Every row gives one point. The window is the flat piece filled in between its corners: a triangle in 3 columns, a solid with four corners in 4, and so on. A path goes straight from each point to the next, and from the last back to the first. After which points does the path pass through the window?

Window:
.03,.38,.10,-.13
-.24,-.24,.00,.55
-.45,-.28,-.62,.28
.55,-.18,.23,-.36
Path:
(1): -.48,-.09,.15,.17
(2): -.45,-.23,-.09,.25
(3): .13,-.05,-.21,.43
(4): .32,.35,-.34,-.20
(5): -.35,-.13,.20,-.14
(6): -.09,-.17,.25,.18
(7): .17,.10,.00,.77
(8): .65,.17,-.08,.00
(9): .24,-.09,.59,-.28
(10): -.73,-.23,-.16,.12
(11): -.29,.03,-.47,.69
(12): .81,.02,-.09,-.07
(13): .13,-.32,.41,-.43
(14): -.65,-.57,-.33,.09
(15): -.16,-.22,-.40,.47
(16): -.13,.16,-.48,.46
Through the window after points: 2, 12

Window (8 x 8):
-.30,-.52,.04,.18,-.02,.51,-.39,-.23
-.06,.09,.42,.62,.27,-.53,.31,-.01
.51,-.38,.70,-.10,-.21,.62,.59,-.32
.43,-.20,.16,-.17,-.42,-.23,.22,.74
-.47,.94,.56,-.17,.41,-.54,.31,.03
-.49,-.25,-.76,-.12,.19,-.06,.42,.40
-.33,.51,-.05,.50,-.10,.05,.31,.29
.37,.11,-.01,-.26,.20,.58,-.22,.34
Path:
(1): .30,.17,.21,.29,-.03,-.25,.27,-.08
(2): .29,.20,-.40,-.04,-.05,-.06,.13,-.05
(3): -.40,-.31,-.03,-.08,.26,.27,.30,.51
(4): .10,-.05,.61,.00,.10,.23,.35,.13
(5): .22,.22,.11,-.11,-.30,-.16,.48,-.56
(6): .19,.16,.16,.07,-.14,-.06,.03,-.08
(7): .08,-.15,.91,-.01,.32,.56,-.08,.66
(8): -.23,.08,.45,.15,.14,-.01,.48,.36
Through the window after points: 2, 4

Window, 11 rows:
-.32,-.18,.24,-.08,.09,.78,-.03,.03,-.19,.22,.22
.06,.31,.46,.13,-.47,.49,.86,.30,-.32,.04,-.08
-.47,-.47,.02,-.44,-.39,.09,.17,-.65,.35,-.49,.16
.41,-.03,-.34,-.70,.10,-.13,.33,-.31,-.11,-.44,-.05
-.68,.54,-.01,-.20,.68,.10,-.07,-.25,.28,-.18,.58
.61,.06,-.45,.41,-.32,-.43,-.18,.26,.25,-.01,.34
-.04,.11,-.29,-.12,-.15,-.20,-.04,.82,.56,.55,.56
.14,-.01,.02,-.35,.73,-.44,.44,.35,.33,.00,.25
.36,.84,-.16,.41,.16,.55,.33,-.16,.69,.44,.29
.34,.70,.49,-.37,.76,.27,-.58,-.32,.11,.11,.20
.10,.20,-.45,-.03,.24,-.69,.02,.12,.32,.32,.04
Path:
(1): -.11,.07,-.15,.04,.23,.09,.00,.50,.26,-.22,-.56
(2): .17,.31,-.01,-.02,-.02,-.10,.18,.00,.11,.20,.42
(3): .00,.23,-.02,-.09,-.10,-.03,.15,.21,.19,.37,.48
(4): -.23,.11,-.19,-.10,.23,.12,.02,.58,.42,-.02,.09
(5): .21,.42,.11,.22,.30,.10,.08,.70,.14,-.14,-.61
(6): .08,.06,-.14,-.19,-.09,.16,.21,-.05,.04,.50,.86
(7): -.27,.37,.09,-.12,.16,-.01,.41,-.60,.22,.35,.80
(8): -.12,.31,-.14,-.05,.36,.36,-.27,.31,.39,-.40,-.14
Through the window after points: 1, 3, 7

Window, 12 rows:
-.28,.23,-.07,-.26,.49,.28,.21,.42,-.09,.13,.14,.04
-.05,-.26,-.03,.19,-.40,-.16,.29,-.10,-.21,.49,-.56,-.12
.01,-.16,.24,.16,-.45,-.21,-.42,.49,-.18,.09,-.37,-.09
-.12,.16,.94,.05,-.20,-.23,-.31,-.08,.23,-.25,-.33,-.32
.05,.70,.61,.10,-.19,-.43,-.34,-.05,-.09,-.67,.07,-.41
.15,.67,-.03,.30,.50,.04,-.72,-.48,.25,-.30,.48,-.13
.17,-.55,.63,-.07,-.40,.03,.23,-.27,-.33,-.26,-.35,-.19
.32,-.18,-.26,-.36,.21,.10,.43,.27,.20,.25,-.17,-.06
-.03,.54,-.25,-.44,.13,.40,-.14,-.24,.31,-.05,.43,.06
.21,.39,.03,.00,.18,.38,.27,.26,.21,.22,.38,.20
-.17,-.23,-.18,-.08,.02,.01,.45,.23,.26,-.01,.07,.25
.04,-.29,.33,-.24,-.17,-.39,.12,.08,-.18,.36,-.05,.08
Path:
(1): .31,-.05,.10,-.18,-.02,-.19,.21,-.10,-.04,.05,-.67,.25
(2): .11,.02,.21,-.06,-.14,-.10,-.14,.05,-.05,-.08,-.24,.21
(3): .02,-.10,.25,.06,-.31,-.07,.16,.01,.09,.08,.24,-.60
(4): -.02,-.10,.23,.25,-.25,-.12,.06,.08,.07,.04,.38,-.46
(5): -.11,.28,.20,-.24,.13,.04,-.03,-.01,-.01,-.14,-.29,.35
(6): .11,.31,.16,-.10,.09,.09,-.12,-.11,.16,-.06,-.15,.66
(7): -.19,-.18,-.06,-.09,-.11,-.03,.25,.24,.14,.02,.19,-.42
(8): -.07,-.14,.05,.03,-.18,.05,.17,.13,-.02,.24,.08,-.34
Through the window after points: 6, 8

Window:
.49,.12,-.44,.36,-.12,.07,.07,.07,-.15,.24,.09,.05,.05,.15
.59,-.03,-.04,-.52,-.11,-.48,-.19,-.18,-.62,-.36,.08,.18,.26,.27
-.27,.28,-.74,.00,.19,-.21,-.53,-.49,-.13,.01,.13,.23,-.73,-.11
.49,-.05,.21,.13,-.09,.04,.37,-.25,-.30,-.36,.07,.08,-.19,-.06
.19,-.28,-.21,-.03,.34,-.06,.21,.11,-.31,.25,.14,.42,-.53,-.10
.25,.11,.02,-.25,.45,-.17,-.04,-.02,.05,.33,-.11,-.36,-.51,-.25
.53,-.01,-.19,-.08,.67,.27,.12,-.25,-.01,-.02,.31,.07,-.13,.15
.15,.26,-.37,.54,.20,-.75,.08,-.30,.45,.04,.00,.21,-.15,.17
.04,.06,.20,.12,.43,.03,.22,.23,-.40,.07,.41,.10,-.08,-.42
.41,-.60,.27,-.42,.05,-.33,-.94,.16,-.06,.02,-.20,.32,.21,-.40
-.26,-.07,.16,.02,.49,.18,.45,.08,.08,.11,-.23,.25,.05,-.03
-.91,.14,.39,.07,.25,-.49,.20,-.22,.77,-.07,.40,-.14,-.72,.64
.11,-.25,.01,.04,.36,-.02,.37,.38,-.21,-.49,.08,-.16,-.18,.02
-.43,-.27,.04,.41,.29,-.50,.25,-.39,.20,.14,.15,-.38,-.27,.25
Path:
(1): .14,-.38,-.23,-.39,.02,-.33,.37,-.26,.25,-.03,.34,.01,-.09,-.01
(2): -.16,.11,-.56,-.45,.07,.08,.33,.00,.21,.23,.47,.02,-.12,-.15
(3): .05,.06,-.12,.19,.28,-.24,-.20,-.25,-.08,-.01,.02,.05,-.42,.11
(4): .09,.08,.07,.21,.27,-.21,.03,.01,.03,.09,-.01,.02,-.28,.19
(5): .05,-.02,-.34,-.09,.21,-.40,.12,-.28,.27,.04,.21,.00,-.28,-.16
(6): .10,-.26,-.27,-.25,.05,-.22,.28,.11,-.13,-.08,.26,-.01,-.07,-.26
(7): .47,.13,.12,.48,.51,-.04,-.37,-.18,-.16,.12,-.34,.14,-.28,.17
(8): .24,-.06,.20,.28,.20,-.12,-.12,.08,-.33,-.08,.05,.05,-.33,.16
(9): -.13,-.09,-.50,-.41,.14,-.26,.37,-.17,.23,.13,.10,.07,-.19,-.40
(10): .11,-.08,-.08,-.16,.17,-.09,.23,-.17,.06,-.07,.18,.19,-.09,-.19
(11): .48,.01,.08,.41,.27,-.07,-.07,.08,-.54,.01,.00,-.07,-.24,.37
(12): -.01,.22,.11,.48,.38,-.19,-.13,.00,-.28,-.15,-.07,.14,-.18,.24
Through the window after points: 2, 4, 10

Window:
-.09,.01,-.12,.18,.21,-.10,-.66,.01,.55,.61,-.10,.06,.18,-.09
-.18,-.36,.43,.35,.05,.15,.10,.10,.66,.23,-.01,-.22,.14,.09
-.83,-.03,-.28,.43,-.18,-.09,.15,.43,-.11,-.15,.16,-.16,.00,-.26
-.34,-.03,-.11,-.24,.14,-.47,.29,.12,-.20,-.32,.20,-.18,-.21,.02
.15,.10,.33,.39,.38,.50,.77,-.38,.04,.04,-.51,.66,-.14,.32
.06,.13,-.13,-.05,-.07,.35,-.68,.11,.62,.03,.61,-.52,.19,-.06
.20,-.75,-.05,.17,.10,.32,.30,.28,-.09,-.30,-.42,.94,.60,.14
-.09,.16,.00,-.29,.42,.29,.21,.06,-.48,.03,-.04,-.44,.13,-.48
.22,-.36,-.07,.78,.07,.20,.70,-.38,.39,.25,-.25,-.17,-.29,-.02
.03,.06,.12,-.06,-.31,-.04,.24,.19,-.22,.19,.08,-.03,-.05,-.19
.32,.35,.20,.24,.21,-.23,.23,-.44,-.04,.16,-.35,.07,.54,.42
-.27,-.45,-.18,.14,-.01,.30,.16,.58,-.36,-.09,-.05,-.15,-.15,.27
-.15,.13,.09,-.25,-.12,.16,-.69,-.14,.05,-.13,-.15,-.44,.08,-.26
.06,.03,.27,.43,.15,-.46,-.14,.26,-.25,-.24,.44,-.36,-.15,-.13
Path:
(1): .04,-.56,.20,.25,.44,.38,.27,-.33,-.43,.13,.38,-.16,-.21,-.11
(2): -.06,.45,-.01,.03,-.09,-.22,-.22,.29,.21,-.12,-.17,-.27,.23,-.12
(3): .19,.00,-.05,.47,-.10,.13,.60,.09,.19,.03,-.39,-.11,-.14,.04
(4): -.09,-.67,.05,.49,.39,.08,.00,-.62,.22,.30,.36,-.07,-.04,-.12
(5): -.35,-.54,.34,.36,-.27,-.28,.24,-.35,-.27,.16,.27,.02,-.24,-.06
(6): .06,.13,-.06,.21,.29,.26,.18,.34,.38,-.02,-.38,-.15,.22,.03
(7): .04,-.05,-.07,.02,.01,.10,.38,.46,.28,-.01,-.33,-.07,.12,-.12
(8): -.20,-.21,.02,.18,.19,.38,-.08,-.33,-.11,.17,.06,-.09,.01,.08
(9): -.13,-.24,.01,.33,.09,.06,-.07,-.20,-.09,.11,.15,.00,.26,-.07
(10): .00,.20,.11,-.06,.12,.10,.26,.25,.26,-.08,-.28,-.07,.05,-.12
(11): -.01,.19,.24,.11,.08,.03,.38,.25,.14,-.29,-.35,-.14,.07,-.17
(12): -.05,-.31,-.09,.19,.18,.04,-.19,-.20,-.10,.30,.40,-.03,.08,-.01
Through the window after points: 1, 3
